Every row gives one point. Each copy is the shape, with its points in the same order, stretched, turned, moved and blurred by noise. Is it also mirrored, or only turned?

Shape, 5 rows:
51,-23
22,-25
-32,-16
-2,33
41,52
Copy 1, 5 rows:
14,67
-13,53
-46,10
18,-7
53,8
Copy 1 is: mirrored
Copy 2 (5 x 2):
56,-8
23,-8
-23,-3
4,47
43,68
Copy 2 is: only turned
Copy 3 (5 x 2):
48,-35
32,-11
-1,30
-33,-18
-23,-67
Copy 3 is: mirrored

Shape, 6 rows:
-30,9,3
16,-62,-33
8,21,-18
-2,6,-40
34,-79,67
2,5,-26
Copy 1, 6 rows:
-46,17,13
-11,-57,-35
-3,22,-13
-15,12,-32
3,-81,67
-12,7,-20
Copy 1 is: only turned
Copy 2:
-26,30,-15
24,-10,-82
-14,-10,-7
-17,-16,-35
94,54,-46
-12,-11,-24
Copy 2 is: mirrored
Copy 3, 6 rows:
8,13,-39
-56,-14,17
0,35,-16
-27,34,-28
15,-85,47
-9,36,-16
Copy 3 is: mirrored

Shape (8 x 3):
28,24,25
14,-22,25
1,37,39
17,10,39
-48,-45,-10
-42,-41,-9
35,28,-54
19,14,64
Copy 1:
21,24,-24
16,-20,-20
-1,44,-44
12,17,-35
-66,-39,16
-51,-29,9
31,38,64
20,11,-60
Copy 1 is: mirrored
Copy 2:
44,41,37
28,-8,38
18,49,50
30,24,59
-39,-27,-10
-21,-14,-9
73,32,-30
28,34,71
Copy 2 is: only turned

Shape (7 x 4):
-19,39,34,-13
88,-12,23,23
68,-21,-60,-16
-36,-45,-8,33
10,-8,-1,-16
-14,52,27,5
-13,68,6,3
Copy 1:
-3,35,47,-26
-10,47,-56,28
49,-9,-68,-12
-29,-53,11,8
3,2,-11,-27
9,38,52,-7
34,34,53,-7
Copy 1 is: mirrored
Copy 2, 7 rows:
2,-30,40,-32
75,62,46,-13
65,42,-57,-32
-37,31,-15,9
13,7,-3,-36
8,-42,48,-16
10,-59,29,-7
Copy 2 is: mirrored
Copy 3, 7 rows:
-29,30,7,-31
74,-20,38,-3
53,-64,-42,-34
-40,-58,-14,34
-1,-29,-8,-33
-25,41,-3,-14
-13,43,-20,-23
Copy 3 is: only turned

Shape, 12 rows:
14,-35,28,-19,58,22
-1,-18,-24,-29,40,16
4,-49,-10,-17,18,-12
-11,89,-10,2,-22,-11
48,51,4,-20,-33,-27
22,65,-46,-6,-47,22
0,3,-1,-36,46,-8
-6,32,1,44,-12,-17
-31,-74,32,-70,40,29
-17,-46,-15,-25,94,12
11,2,36,73,12,-27
-1,19,-3,8,-14,-50
Copy 1, 12 rows:
18,-47,17,-31,53,18
3,-36,-37,-41,35,19
6,-57,-13,-20,12,-8
-55,80,-14,-20,-1,-5
-2,52,11,-50,-23,-28
-9,68,-39,-38,-38,23
-10,-19,-15,-45,50,-13
-29,32,10,26,0,3
-20,-110,2,-73,46,26
2,-69,-31,-27,88,11
-12,6,48,55,15,-10
-28,14,1,-1,-5,-37
Copy 1 is: only turned
Copy 2, 12 rows:
14,-40,7,-5,55,-14
7,-9,-19,-32,42,-9
24,-55,-23,-9,15,-30
9,89,-9,6,-36,-17
69,30,-1,-3,-34,-28
32,62,-24,-13,-35,29
7,-1,3,-23,51,-25
10,39,-20,47,-10,-24
-27,-87,28,-34,34,-15
-12,-37,-15,-21,87,-15
26,1,-10,90,15,-43
31,17,-27,20,-13,-49
Copy 2 is: only turned
Copy 3:
2,-49,62,-32,7,29
-20,-37,-1,-40,-2,13
-3,-50,26,-21,-28,-11
-43,79,-9,-2,-2,-30
11,64,25,-32,-26,-44
-10,71,-46,-15,-37,-8
-28,-23,20,-43,21,-9
-20,30,5,46,-14,-22
-46,-82,70,-58,-39,30
-27,-82,17,-42,34,21
15,0,54,62,9,-16
-10,18,20,16,2,-58
Copy 3 is: only turned

Shape:
44,-27,-41,-9,18,-22
-51,25,70,-32,-9,11
-30,81,71,-32,-15,-28
-3,-15,5,11,56,-27
-29,-54,-8,20,-22,38
67,-9,-18,35,-3,17
-19,18,-14,-23,30,-24
-38,-2,-20,31,25,70
-1,-5,-21,32,1,-25
Copy 1 (9 x 6):
32,-21,-39,-13,39,-44
-57,21,85,-41,4,9
-49,81,85,-30,13,-25
-25,-22,-2,8,65,-27
-19,-64,0,-4,-25,20
60,-17,-10,28,13,-16
-31,21,-8,-24,38,-20
-22,-19,-13,29,0,69
-10,-7,-13,20,6,-41
Copy 1 is: only turned
Copy 2:
14,-49,-23,-29,4,-2
-68,29,84,-49,-39,-4
-28,78,77,-62,-20,-53
-32,-42,23,-23,30,-30
-44,-45,7,16,-63,24
42,-25,-1,25,7,17
-45,0,-5,-46,1,-35
-78,14,-4,23,-11,47
-13,-18,0,10,-3,-34
Copy 2 is: only turned

Shape, 14 rows:
24,-7,-16,-35,-82,-59,8,-17
4,-48,-9,-2,-25,0,27,39
31,-8,-35,-67,-15,1,13,-21
35,36,29,-35,-28,12,34,-40
11,-17,-10,-10,-43,31,31,-20
-24,6,-32,34,56,-44,15,11
-3,27,-19,26,31,19,-39,38
-8,-11,0,-21,-50,-13,25,-25
-38,-9,4,39,102,-27,-32,44
6,-84,27,-14,-35,-12,20,14
-50,-54,4,-55,-68,1,15,-8
0,10,1,10,81,-30,-35,28
-51,-50,21,-38,-33,-28,42,90
-24,-3,9,31,47,-41,-44,33
Copy 1:
22,-1,-23,-29,-103,-67,8,-7
4,-38,4,6,-46,-11,27,39
25,-1,-40,-69,-40,-13,-1,-3
32,50,2,-28,-45,-3,27,-46
17,-17,-20,-2,-58,19,22,-11
-41,11,-36,39,28,-50,15,24
-32,29,-20,36,0,4,-41,50
-1,-14,-8,-15,-74,-17,26,-18
-66,7,3,43,69,-40,-44,45
20,-71,26,-4,-46,-23,11,7
-28,-53,12,-45,-92,-4,13,-11
-26,28,-4,15,53,-46,-45,30
-40,-46,65,-27,-56,-38,38,64
-48,5,3,41,16,-52,-44,32
Copy 1 is: only turned
Copy 2 (14 x 8):
-8,-58,54,28,22,7,-37,35
-9,-55,-20,1,-7,6,27,14
6,-42,27,-17,58,47,-23,8
-10,8,62,7,7,40,4,-36
-15,-41,-3,12,-3,55,11,-20
-3,7,-52,19,46,-44,13,-13
14,37,-64,-16,-12,-7,-20,-2
-31,-49,28,17,14,12,-13,-13
5,30,-83,-31,18,-83,7,-13
-7,-94,12,-19,-29,-21,21,-2
-72,-86,13,-12,-8,6,-22,0
27,28,-37,-39,26,-52,1,-6
-78,-55,-10,-34,-11,-22,38,71
8,5,-53,-15,5,-82,-21,-7
Copy 2 is: mirrored

Shape:
-32,8,37,-13,-4,-9,-54,-48,-15
72,-7,-2,-65,45,-12,22,45,-51
-63,-18,33,7,8,35,-9,36,-51
-82,-5,27,-56,-8,71,-52,47,-37
43,40,-1,60,-23,-6,20,-2,60
-36,-39,7,10,-42,0,-57,56,-55
33,2,10,28,-19,8,46,-31,5
23,19,-52,-51,-12,-29,55,16,-33
34,-14,10,60,16,5,35,-33,10
31,42,-51,1,20,-21,13,18,-63
-72,28,60,-11,7,-5,-28,29,-11
25,24,-30,36,-18,18,-2,-6,32
-36,8,37,-18,-46,-2,-24,21,-35
-53,-18,-14,-35,7,-28,-17,31,-2
58,6,-26,56,10,0,32,-36,38
Copy 1, 15 rows:
-17,2,35,-4,18,-4,-68,-26,-40
99,-22,2,-70,65,-37,36,35,-14
-10,-30,43,8,-1,25,-25,46,-43
-26,-28,25,-54,10,57,-66,68,-46
29,30,-7,44,-20,4,16,-42,66
17,-39,-2,-13,-48,-15,-52,49,-36
9,6,19,9,-15,-4,65,-46,-2
23,48,-33,-49,32,-47,61,33,-12
22,-22,11,47,-1,-6,57,-57,3
62,46,-56,8,29,-23,20,34,-29
-16,7,56,7,14,6,-78,47,0
18,22,-33,15,-14,14,17,-32,23
-2,16,37,-29,-28,-21,-38,27,-28
-21,-5,-11,-21,20,-36,-24,46,-10
26,7,-24,39,4,-1,65,-62,36
Copy 1 is: only turned
Copy 2 (15 x 9):
-41,-8,27,-12,-21,3,-55,-42,2
13,-7,-7,-73,10,-18,40,82,-50
-21,54,22,-36,51,-31,2,-29,30
-58,99,15,-74,51,13,-10,-49,33
53,-4,-9,87,-28,25,4,43,5
20,61,-8,-55,1,-76,-35,-22,21
37,-31,13,32,-16,7,46,-6,-4
-5,13,-35,-35,-36,-20,78,42,-23
38,-50,8,48,19,3,30,-2,-1
-9,10,-49,0,9,-39,32,47,-65
-53,54,56,-9,13,-9,-38,7,43
35,4,-35,36,-6,24,8,16,-3
-12,52,31,-24,-26,-23,-14,-19,16
-48,27,-11,-53,-4,-22,-11,18,45
42,-54,-39,57,-5,14,30,15,-10
Copy 2 is: mirrored
Copy 3:
29,-49,58,-29,-8,-9,-48,-33,5
-17,-33,-35,-62,25,-21,50,31,-97
-55,-59,33,-12,26,33,-43,42,-31
-76,-43,36,-89,6,30,-85,38,-23
8,25,-35,42,-55,10,43,-16,26
-50,-82,-8,-8,-36,-18,-74,53,-31
48,-23,-18,10,-16,36,35,2,-6
34,1,-58,-42,21,-9,27,63,-9
34,-33,-9,42,-3,33,35,-26,-26
20,22,-37,3,25,-38,-4,30,-63
-57,-34,69,-24,15,-9,-31,16,25
12,13,-46,14,-32,12,3,-10,0
-8,-53,37,-26,-22,-4,-45,52,-6
-36,-50,-16,-46,32,-25,-20,20,23
42,7,-55,40,-15,26,48,-38,-6
Copy 3 is: mirrored
Copy 4, 15 rows:
17,-24,0,-1,43,-45,-37,-41,11
-31,16,-3,-53,14,44,25,29,-53
6,-35,-26,23,61,22,-16,35,37
-9,-44,-16,-27,51,40,-83,29,77
2,82,14,60,-27,6,18,-38,33
-20,-72,0,15,-16,-7,-47,45,25
15,13,-10,26,-6,13,45,-50,14
2,31,-64,-60,-28,20,37,19,-4
2,21,1,54,28,9,41,-53,-7
4,34,-63,1,-6,2,0,38,-46
16,-5,-4,-12,73,-28,-39,37,59
6,50,-14,40,-27,18,-8,-41,8
28,-39,-1,-18,7,-15,-28,29,37
-47,-3,-24,-30,22,-22,-19,16,32
-7,52,-13,59,-19,12,34,-65,-13
Copy 4 is: mirrored

Shape, 16 rows:
35,15,-24,40,16,-29,24,1,-34,0,-49
-44,22,23,53,-26,-56,10,50,-59,-43,33
-13,-16,48,-37,-28,-23,-33,21,-26,-14,-21
-37,-33,-19,12,-16,3,20,-3,19,19,-36
-22,50,-26,45,-44,-23,-5,-15,-57,13,-53
64,65,51,-27,-49,-40,22,13,32,-35,-45
19,63,-48,-31,-20,-38,-25,18,25,-15,-39
-19,44,0,-48,-31,-9,42,50,-26,57,-24
-33,31,-1,-29,36,-49,-4,40,15,16,-47
52,59,11,19,-1,1,-49,-60,49,35,-20
69,-35,46,-26,-43,33,-35,-9,37,4,35
-12,30,-34,-56,59,-10,19,-49,47,-9,22
-10,59,-32,-4,20,41,-9,-17,1,37,23
-5,-42,-2,-14,57,45,-12,-64,5,35,-62
20,-7,18,-15,13,10,-26,-59,15,39,33
-11,-47,5,-10,8,-34,-58,-53,-6,40,4
Copy 1 (16 x 11):
43,16,-38,33,-14,-32,16,-17,-35,-24,-23
-30,9,41,73,-10,-66,-14,36,-57,-52,55
-41,-38,31,-32,-12,-22,-47,13,-55,-7,-13
-29,-6,-2,19,-68,15,9,-2,4,-8,-15
-26,21,0,68,-38,-25,7,7,-75,-13,-51
-1,-2,55,-22,48,-46,-8,28,-1,-41,-75
-30,9,-23,24,27,-32,-39,39,-3,9,-67
-39,41,22,-28,-23,-29,36,60,-43,32,-4
-21,47,-15,-38,-32,-52,-49,20,-19,-5,-20
24,18,16,41,33,19,-24,-64,-5,46,-68
15,-73,58,-1,31,66,-25,6,8,20,-23
-50,19,-38,-19,45,-10,14,-33,43,21,-2
-27,51,-15,24,36,37,20,-10,-24,48,3
0,3,-46,-29,-47,57,-9,-84,-16,16,-22
-1,-22,23,4,32,30,-9,-46,-2,57,9
-15,-38,-11,5,-38,-9,-40,-62,-23,46,4
Copy 1 is: mirrored
Copy 2, 16 rows:
14,25,-15,37,30,-39,51,-41,-15,-17,-39
10,66,41,41,42,-47,21,100,-46,-30,-15
-9,2,26,16,-29,-51,3,12,-59,18,7
-25,-4,-21,16,-32,24,14,1,11,-20,-54
-20,91,-8,35,3,-29,27,-24,-53,1,-72
31,68,50,-23,-46,-66,73,-31,19,60,1
1,71,-57,-39,-20,-46,21,-48,12,19,13
-7,17,-30,-16,3,-2,67,19,-38,86,-23
-40,11,-38,-10,26,-66,35,10,16,30,1
6,60,16,-19,-17,-6,-56,-85,47,42,-32
64,-19,38,-5,-57,30,-53,-19,-3,38,13
-23,5,-14,-102,32,9,-3,-23,52,-17,29
-6,52,-10,-27,33,47,-23,-23,10,43,7
-58,-44,-6,19,1,30,-20,-87,4,-6,-27
13,-9,26,-30,10,27,-59,-33,5,22,-34
-7,-33,1,-26,-1,-23,-79,-17,-26,-24,-55
Copy 2 is: mirrored

Shape:
16,82,15,11,-27,-44,11,32,0,18,-28
84,-18,-47,-18,8,-25,11,-53,-44,-100,-18
-5,13,-6,-27,-4,55,13,-4,-19,37,26
-5,50,36,-25,44,-22,-6,-8,14,36,4
3,45,-32,12,24,-39,40,7,29,-7,-18
14,22,16,18,30,38,12,30,-24,25,48
-18,-50,5,-35,-16,43,-34,20,-11,-36,38
39,5,-82,-51,-45,-66,52,-27,-44,-53,-5
-28,35,3,-23,8,69,-15,-1,-29,-14,6
-21,8,4,17,-3,27,-38,-17,-33,44,39
17,6,-55,-10,-36,-34,32,-58,-32,-102,36
12,35,48,-3,-8,-35,59,-15,1,-5,-18
5,65,15,-21,37,-36,20,22,-35,0,19
-61,-29,9,7,24,59,-18,15,-65,22,14
Copy 1, 14 rows:
26,61,9,6,17,-26,-8,-12,-31,9,-24
60,-52,-17,-107,51,23,-60,-14,-20,-64,34
-35,-30,23,-29,-10,11,30,25,34,26,-5
-2,-4,52,17,42,-4,-21,-25,11,49,-18
10,32,-18,10,43,11,-36,2,-13,23,14
-7,-33,45,16,15,10,42,24,9,-6,10
-38,-57,46,-43,-1,14,-23,71,1,-31,-21
38,4,-33,-110,5,-14,-67,12,-32,2,65
-60,-27,25,-47,34,6,30,17,7,-4,-34
-43,-45,35,8,-13,-35,8,-4,29,-13,-12
-7,-2,-6,-95,17,12,-79,-11,-23,-65,64
19,18,17,-7,0,39,-27,-36,-40,24,-8
12,5,49,-10,51,-11,2,-12,-30,22,21
-80,-85,23,0,2,-14,38,23,-12,1,-24
Copy 1 is: mirrored
Copy 2 (14 x 11):
39,58,-18,-9,-26,-38,-52,51,-60,22,7
-53,-54,47,-12,2,-58,-93,-54,11,-72,-34
30,30,-2,-1,20,41,-8,-44,-41,6,27
50,43,-12,-25,65,-7,-30,44,-8,24,27
-27,39,21,23,12,-49,-36,49,-30,13,49
60,-6,10,31,25,38,-21,16,-46,-17,28
4,1,2,-21,-10,67,12,-28,21,-39,-6
-66,7,2,-40,-50,-69,-72,-47,-35,-79,23
16,50,17,0,28,45,-3,-18,-46,-19,-25
56,39,-41,27,23,39,-35,-32,-5,-11,-5
-43,20,40,4,-33,-62,-45,-66,18,-104,3
35,19,-4,-18,12,-67,8,16,-21,10,14
44,21,-6,-16,41,-27,-47,45,-45,-40,25
13,14,-56,25,52,76,13,-14,-31,-33,-15
Copy 2 is: mirrored

Shape:
24,23,4,6,-25,-23,-26,6,-34,29,-54,-32
-55,-34,39,-31,47,-42,-18,1,-50,30,-44,31
17,3,-45,-3,7,-4,61,41,5,9,25,-37
-3,-7,-29,-1,0,18,-1,16,-34,-24,62,-32
-17,-7,6,49,34,44,52,-49,-44,-41,4,3
-4,28,15,-6,7,35,11,-32,23,-43,-43,60
33,-58,-66,-2,7,-19,10,35,-37,8,34,54
-63,9,-8,47,51,-55,22,27,-58,59,14,-14
-11,8,-15,-9,-51,-40,45,-17,-48,25,21,4
1,16,21,-23,46,42,-23,-41,23,-23,-47,57
10,13,-23,3,-23,30,79,-20,33,64,42,-14
-1,-46,8,69,-37,-27,74,26,36,-28,-25,-14
-55,-22,-51,-4,-7,-48,-27,16,-16,-7,27,-27
-27,-64,-25,3,-13,12,8,-43,-50,55,32,-10
48,29,24,73,-45,-45,16,-34,50,2,3,-11
-22,25,0,80,-28,12,49,-41,39,-20,-27,52
-36,26,43,58,-7,31,-29,1,-26,-34,2,55
14,-40,-70,-9,16,27,3,32,21,-35,-15,-26
Copy 1 (18 x 12):
28,42,28,38,3,-18,-17,18,-57,11,-26,-51
-66,-16,43,-3,32,-7,-39,5,-74,12,-50,16
18,25,-24,0,31,-18,65,54,10,2,9,-29
-23,29,-16,11,24,26,29,42,-16,-32,61,-35
-22,11,-17,61,33,56,78,-25,-40,-59,0,-11
29,33,17,25,7,52,11,-20,-14,-73,-54,41
14,-5,-61,2,48,-3,-7,53,-53,4,22,39
-89,28,22,51,54,-40,20,33,-28,35,-1,-17
-12,58,-6,5,-13,-42,43,20,-55,-5,15,9
27,17,24,9,34,73,-21,-36,-17,-44,-54,27
22,48,-12,-3,-2,4,96,-12,19,41,23,2
26,-35,-3,74,-21,-52,66,22,8,-33,-4,4
-55,28,-26,16,2,-25,-38,40,-3,-29,30,-19
-48,5,-37,17,-8,11,18,-26,-53,32,38,-7
65,41,37,68,6,-51,32,-41,1,-25,29,-15
21,34,6,101,-6,7,52,-37,11,-48,-22,49
-16,37,52,83,12,57,-4,9,-39,-63,13,33
30,-14,-59,13,20,30,-2,43,20,-35,-12,-26
Copy 1 is: only turned
Copy 2 (18 x 12):
31,28,18,-12,-54,-14,-4,18,-33,-6,-63,-7
-37,-14,14,-12,31,-41,-7,5,-69,15,-60,54
33,-18,-53,11,15,16,43,27,-4,-35,0,-59
26,13,-32,13,17,12,-17,13,-54,-67,23,-50
17,12,-20,59,13,43,15,-59,-65,-60,-38,6
3,42,0,-19,2,35,6,-45,20,-53,-40,59
57,-16,-86,-2,24,-6,-19,54,-38,-45,1,35
-28,18,-36,73,16,-40,26,33,-78,23,-42,-25
28,18,-40,-8,-35,-18,60,6,-78,-17,14,-2
3,39,7,-20,27,31,-32,-52,16,-33,-55,58
39,2,-59,19,-10,54,51,-24,-15,27,27,-34
21,-58,-10,59,-44,-9,53,-10,10,-52,-15,8
-37,7,-52,-9,-14,-53,-14,19,-45,-39,11,-29
22,-27,-52,17,-14,10,-19,-25,-100,10,16,2
70,32,1,50,-59,-29,29,-39,27,-18,3,-5
-2,32,-36,59,-50,21,32,-46,19,-39,-24,52
-12,55,17,54,-9,18,-19,-5,-34,-59,-16,61
13,-32,-57,-12,5,22,-32,10,19,-75,-30,-33
Copy 2 is: only turned

Shape, 17 rows:
26,43,27,83,-43,-35,4,-26,-4,16,-6,-2
-15,27,4,-3,-12,-39,-37,-18,0,22,-72,-28
26,32,2,48,64,-20,-20,54,11,-24,-54,-9
38,43,-27,86,-27,-4,-4,49,24,-28,-16,-3
1,22,-15,0,71,-25,15,34,18,28,-39,59
-5,27,-93,38,36,45,9,-21,26,-21,7,20
8,6,2,-32,10,42,-19,-36,47,-10,-32,0
-31,-61,8,-29,-33,97,5,-18,-42,11,-20,0
21,48,20,73,-44,-8,13,-15,16,-123,-38,-9
-80,10,7,-42,0,-13,21,-22,9,22,-12,70
-31,22,6,29,-51,-20,-4,-10,43,3,-122,15
1,31,9,-3,-16,-41,-79,22,41,15,-13,-21
15,35,1,-25,45,-25,20,-6,-129,19,5,22
16,-14,-31,-26,-39,-39,-2,3,38,14,7,-19
39,35,-38,-35,43,13,-47,38,24,24,2,-24
38,50,-16,-40,-16,40,-41,-13,16,-26,-10,3
1,42,-6,7,32,32,22,54,30,10,-2,-31
Copy 1, 17 rows:
-12,41,24,23,-21,17,-65,45,31,-21,38,27
8,10,16,-7,-47,-15,-41,-1,42,30,-32,7
-34,-19,-27,14,16,-5,-13,35,66,13,2,-32
-42,-12,-24,43,-2,25,-17,49,12,10,60,11
-18,-19,37,-17,53,-39,-37,31,41,21,-24,-7
-12,31,8,-4,52,28,-4,17,-8,50,46,-33
27,11,-9,-29,28,4,-24,-55,33,26,-2,4
34,30,2,53,29,43,-75,-54,-47,10,-51,-35
-41,18,-57,-41,-22,77,-15,7,14,-26,38,4
-28,28,61,-39,18,-38,-62,-33,-15,6,-52,5
-13,7,-21,-20,-27,-1,-69,6,26,61,-41,57
-20,-6,0,17,-41,-55,6,-28,43,4,17,13
24,6,88,-13,-2,11,-65,47,0,-40,-33,-82
-7,6,52,20,-16,-5,26,-9,12,-1,-1,41
10,-39,23,14,14,-26,15,-15,46,33,32,-28
29,-23,3,-37,-2,9,-13,-44,10,16,43,-7
-38,-31,23,32,27,18,-25,-20,39,22,20,-34
Copy 1 is: only turned
Copy 2, 17 rows:
33,12,52,18,42,16,24,-2,-10,28,-76,-17
2,45,-13,-24,16,-42,70,5,0,-8,-37,32
-32,100,5,36,5,-3,21,2,8,-69,7,-46
22,77,12,53,53,9,-3,35,-12,5,-19,-49
-77,71,37,54,-28,-9,23,-15,14,-26,19,27
0,75,-14,64,18,-20,-92,27,49,2,-17,45
30,40,-22,25,-51,-42,4,-14,42,10,1,27
-16,-7,-12,-63,-73,18,-12,18,13,94,8,18
60,34,-42,62,9,-4,-25,6,-64,-18,-68,-72
-65,-34,18,9,-36,-59,11,-12,-30,40,-16,51
-21,51,-15,34,-21,-42,83,49,-38,39,-70,4
39,22,-3,-7,40,-75,68,11,0,-39,16,-3
-40,38,30,-63,8,59,-16,-66,-38,-2,-1,69
22,-19,-14,27,38,-15,47,-7,30,6,13,36
23,86,-4,4,25,-40,10,-21,61,-31,59,35
70,68,-30,5,-11,-38,-8,-11,-2,10,13,42
-18,65,1,12,20,-41,-9,-39,54,18,20,-27
Copy 2 is: only turned
